Rows are points. Two turns around zero, p and q, are shown by what they do to some points. Where does a point land after both, in the order given? Backwards means that the second turn is done in reverse. Each puzzle has new turns, and all numbers are rounded.

Turn p:
[-21  -8   5] -> [  0 -23   1]
[  0 -10 -16] -> [-10  -1 -16]
[40 28  9] -> [12 45 17]
[  1  34 -17] -> [-27  18  20]
[-21 -44  19] -> [ 25 -40 -22]
Turn q:
[33 -1  6] -> [  2 -21  26]
[-16  -6 -23] -> [ -6  -4 -28]
[29 25  9] -> [ 28 -12  25]
[-46 -17   8] -> [-23  37 -24]
Where do these land?
p, then q: [  1 -22 -22] -> [ -3 -12 -29]
p, then q: [-22   3   5] -> [-21   8   5]
q, then p backwards: [ -9   4 -31] -> [ -2 -32  -7]
q, then p: [30 16 48] -> [49  8 32]

Turn p:
[ 22  -8  -6 -14 -12 -30] -> [ 28   6   8 -21  21  -7]
[-15   0  15  12 -31  33] -> [  0 -21  13  10 -41  15]
[ -1   9 -42  13  19  -8] -> [  0  15 -25  13   6 -37]
[ 19 -11 -23  18  30  -5] -> [  5  -3 -26  21  29 -17]
[ -4 -21  -1 -21 -19  40] -> [ 11 -17 -22 -11 -32  29]
[-31  -5  27  -3 -17  -7] -> [-21 -15  26 -22 -14   5]
[ 12  36  29  -5  29 -24] -> [-21  37  26  10  32  12]
Turn q:
[-22  12   2 -12   9  41] -> [  9  25   6 -32 -17  21]
[-10 -32 -14 -26 -32   6] -> [ 14 -25 -39 -23   8  11]
[27  1 24 33  8 -7] -> [-19  -3  23  38   5  12]
[-19   9  14 -21  23   8] -> [ -9  10  19 -33  -3  -4]
[ 13   6  -7  27  31 -15] -> [ -6  22  19  27  18 -15]
[ 48   1  -8  11 -24 -27] -> [ 16 -35   1  47   4 -11]
[-37   3 -11 -11 -16  -8] -> [ -7   4 -30 -22 -15 -16]
Where do these land?
q, then p: [  8  16 -40  23   2  33] -> [29 26 11 43 -4  1]
q, then p: [-15 -19  29 -18 -16   6] -> [ -6 -12 -26 -26 -19  12]
p, then q backwards: [-18  -6   1  -3  -8 -29] -> [-10   4   8 -25  18 -13]
p, then q backwards: [11 28 -6 35  8 11] -> [ 21  16  -8  36   1 -16]
p, then q: [-18  -4  14 -24  23 -16] -> [  1  14   4 -39  -5 -11]
q, then p: [ 35 -16 -20  33   3  18] -> [-1 -4 -7 56  8  2]
q, then p: [ -3   2  22 -45 -12 -24] -> [  4 -23  -6 -49  13   8]

Turn p:
[ -1  -6   5 -26  27   8 -18 -19] -> [  3  -4  -1 -46  -5  -5   4  -5]
[  6  21  -3  23  18 -18  -5 -13] -> [-14  25   3  -1  25  -7   5 -18]
[ 20  25 -10 -26  -6  -9  23  26] -> [  9  33 -22   8  -8  10  -7  35]
[-48  17  20 -25   8  22 -29  26] -> [ 23 -13  52 -28   7   4   0  37]
[ 11 -34 -10  -4 -26 -32   7 -14] -> [ -8  -5 -19  20 -32 -28 -19 -19]
[ 15 -39 -32  24 -15  -1   5   9] -> [-19 -32 -31  28   4  -9 -19  -7]
[-1  4 23 20 18 14  6 17] -> [-1 -7  7  5 19  5 34 10]
[ 17 -16   3  12 -17  15 -16 -10] -> [ 18 -22 -12   7   4   0  -2 -23]
[-18  28   4   2  -6   0  27 -21] -> [-11  26  21   6 -13  28   4 -10]
Turn q:
[-9 14 24  4  8 25  8 13] -> [ -5   1  17 -15  -2   9 -18  29]
[ -1  12   3 -27  -8 -10   6 -11] -> [-20   4   8 -10   0  11  16 -16]
[-11  -2  18 -25  23 -17 -16  31] -> [-31   3  -1 -13  23 -10 -34 -13]
[ 28   7  25 -23  -9  -3 -13 -33] -> [  7   1  -4 -35 -14  30   9 -30]
[-31  13   0  31 -19  29  -7 -14] -> [ 17 -10  18  31 -11  31  -5  27]
[ 22   3  -3  -6 -18 -11  22 -26] -> [  7   5   6 -11 -21  -1  35 -16]
[-19   7  -7  28  20  11  24 -20] -> [27 16 28 13 14 -1 11 22]
[ -8 -37  11   0  24 -28  19  32] -> [ -6  -9  13  -6  20 -55 -21 -11]
[  3   7 -28  24  -8  -5 -27  25] -> [ -3   9 -33  35 -10  -6 -16   8]
[ 28 -19 -38  24 -11  14  15  -8] -> [ 30  -6 -27  12 -13 -20  34  16]
[ -2  -5  -6 -30  -2  -4 -32  12] -> [-25 -12 -25  -1  14  12 -11 -17]
Where do these land?
q, then p backwards: [ 17  20   4   6 -28   9  12  21] -> [-10 -17   2 -29   2 -12  29   3]
q, then p: [  3  15  12 -24  13  19 -13 -12] -> [  7 -10   0 -29  -2  23   1  17]
q, then p backwards: [  2 -14 -27 -11  27 -11 -23  10] -> [ 34   2 -20  25   9  -8 -13   5]
p, then q: [-47 -21  -5  -6 -24   7  -6 -15] -> [ 11 -43   8  -7 -16  15 -25 -21]
p, then q backwards: [ 14  19  21  19 -35  19  24  12] -> [-19  11 -29  26 -14   4 -15 -35]
p, then q backwards: [ 21  13  -7   9 -27   8  32 -13] -> [ -1  23 -17  10 -16 -10 -35 -15]
p, then q: [ 5 43  5 16 -4 -1 19  5] -> [ 7 29  9 -7 -6 13 -7 36]
q, then p: [-13 -34   1 -18  14 -36  -3   2] -> [-25   9   6 -26  -8 -24   9 -32]
p, then q: [ -9 -32  -3   3  21 -25 -41 -17] -> [ -7  -2  12   0  21  -4   2 -59]
p, then q: [ 7 -8  0  6 42 10 -1  7] -> [-19  -2  12  -3  32 -18  13   5]

Turn p:
[ 14 -20 -38 -20   6  30  25  37   1  -3  13] -> [ 17 -12 -27  33  -6  45   5 -11   4 -29 -17]
[ -3  14 -10 -12  -8  -4  42   4   7  29  -7] -> [ 11   8 -34 -26 -27  17   6  -8  11   4  -3]
[  9  -1  29 -17   0 -13 -19  -3   1   5  -3] -> [ -4  -8  23  -2 -14  -8   4  22  -6  18  -4]
[-18 -22 -22 -19  13   8  31  10  17  -6  -1] -> [ -8 -15 -16  -9  -4  28  13  -8  15 -35 -11]
[ -6   4  16  23 -16  -2 -32   0   9  -1 -18] -> [-20   3   5  14   2 -34   3   7  -3  13  23]
[ 15  22  16  10 -10  -1 -25 -12   8 -31  -3] -> [ -3  14  24   8  -3 -28 -20  11 -22  -8  16]
[ 11 -31  -8   3  16  38  29  13   6   5  12] -> [ -2   7  -1  25  -2  44   3 -18  29 -15  -8]
[  4   7  11   8  -9   5 -24 -34 -10  -6   4] -> [  7  -3  29  -3   8 -22 -19  -7   0  12  15]
[  1 -11   0   5 -17 -19 -18 -21  -1 -16  -6] -> [  5  -7  22  -5   5 -30  12  -8  -9  -6   8]
[ -9   5   6   6   9 -23  47  21 -15  12   7] -> [ -7  25 -24 -25  -2  22  15 -11  -8  11 -31]
[ 11   8  -4  15   5 -26 -25 -13   1  10  -2] -> [ 16   9   7  -6  18 -23  10  19  -2  13  11]
[ -7  15   1   3  19  -1 -30 -15   9 -12  -4] -> [ -5  -4  12  -5  19 -17 -18  25   2  -7  12]
[-11   2  -7 -12   7   0  33  17 -32  16 -19] -> [  0  -3 -34  -9  -9   5  -2 -13  11  11 -41]
[-12   6  10   6 -16   7 -34  -4  -2  -3  27] -> [ -8 -16  16   8  15  -1 -12  -2 -22  18  27]
Turn q:
[  0  -3 -22   8 -13   3  16   1   3 -27 -19] -> [ -9 -13  -3  11 -20  11  20  -3  22   1 -18]
[-11  18  40   2  -2 -23  -1  -7 -16   9  -1] -> [-12  32  18  -4   4   8   0  10 -32  15   8]
[ 11  -8  41  20 -22  11  -2 -17 -26 -26  13] -> [-23  17  24   3 -26  10  -8  26  13   9  39]
[  3  15  12 -28   8   0 -12  21 -10 -18 -17] -> [  3   2   6   7  -1  35   3 -13 -19 -25   5]
[ -8  10   7 -11  -6  15  -8   0  12  12 -13] -> [-11  -8  -6  -6  26  13   1   1  -4  -3   1]
[ 15  -5 -25  -2 -16  -6  10  35   5   5   0] -> [  8  10  -8  -9  -5   3  -7 -24  26 -15 -26]
[-26 -10 -13  -6  48 -11  32 -12  -5   8 -11] -> [ 24   2  -8  38  12 -28  32   7 -21   1 -16]
[  4 -15   0  -6 -12  -3  -8   3  23 -16  11] -> [ -5 -16  16 -20  -7  -8   4  -7  11 -14   4]
[  4 -44 -11 -14  -3   2 -14   9   9   6  10] -> [ 21 -13   9 -17   4 -16  -9  13  18 -30  -5]
[ 12   2 -39 -31  -8   6  14 -30  10  24  17] -> [ 43 -19 -15 -19  22  -5  14 -10  22  28   3]
[-11 -12  -5  47  25  19  17 -30   4  19  10] -> [-13  -8 -18  29   6 -49  -6  22   6  28   5]
[ 7 35  7  2 12 14 -1  8  9 -5 -1] -> [-16  -4 -11  12   6  11  -5 -28 -12   5  13]
[-14   8 -16   1 -21 -11 -17   8  -9  10  18] -> [  4  10 -21 -34 -11   1  -5   2  -4   2  -6]
[ 13   9  24  18  10 -15 -26  10 -10  -1 -16] -> [-15   6  16   9 -10  12 -32   3 -26  -2  -6]
Where do these land?
p, then q: [ 0 36 21 -1 -3 22 -9 16  3 -1 33] -> [ -2   9 -37 -14  -2   7 -32  19  -9 -10  20]
q, then p: [ 34  -8   5 -10 -15  -8  37  12 -17   4 -27] -> [-16  36   2   7 -20  -7 -23  17  22   1  29]
q, then p: [  2 -14  14   4 -19   9  12   8  -3  -5  26] -> [ -4   0   2 -18  -9  13  -3  13 -25  -8  19]
q, then p backwards: [-27   7 -12 -11  10  -6   0 -33  -2  14   6] -> [ -1   9 -11  -2  -8 -36 -19  11  -7  20   5]
q, then p backwards: [ 21 -22  -8 -16   9 -16  10  20 -21  12 -14] -> [ 41  -2 -15  -3  19   8  12  -8 -14 -12   3]
p, then q backwards: [  4   8   5  -1  -7  16 -28 -20  12 -23  15] -> [ 20 -13  32  -3  20   5 -18  -6   4  -4   8]
q, then p: [  9  -3  -5   9  13 -34   6 -10 -10  17   1] -> [ 13  12  -4   3 -12 -23   5  13   1  28  -7]
p, then q: [-35   2 -41  -4   0  11 -33  -5  17 -24   5] -> [ 23 -16   7   8 -41 -34   5   8  -7 -32  12]
q, then p: [ -5  -2 -11   1 -11 -14  -4  -4  23  19  -1] -> [  2 -14  -1 -11 -10  -7  10  17  16  -1 -17]
q, then p: [ 16  28  22  23 -19  12  16  19 -14 -15  19] -> [ -3  -9  -7 -24   7   3 -26  -9 -12   9  47]
p, then q: [-17   5  10  16  15  20  -7   2   9 -19   4] -> [-15  -8 -15  -3  -8 -10   5   7 -27 -14  10]
q, then p backwards: [ 16 -13  29 -10 -15 -30  18  20 -26  13 -31] -> [ 41  -7  23  14  38   1  19  -3  -5 -18  21]
p, then q: [ -5 -13 -15   9  13  20 -15 -11   2  13 -23] -> [ -9 -20  12  -5   0 -32  -1 -16  -3  -4 -13]
p, then q backwards: [-12  -9 -16 -10  27  -2  -2 -13  27  -4 -13] -> [-11 -32   0 -12 -19  23  -8   7   8  -4  -1]
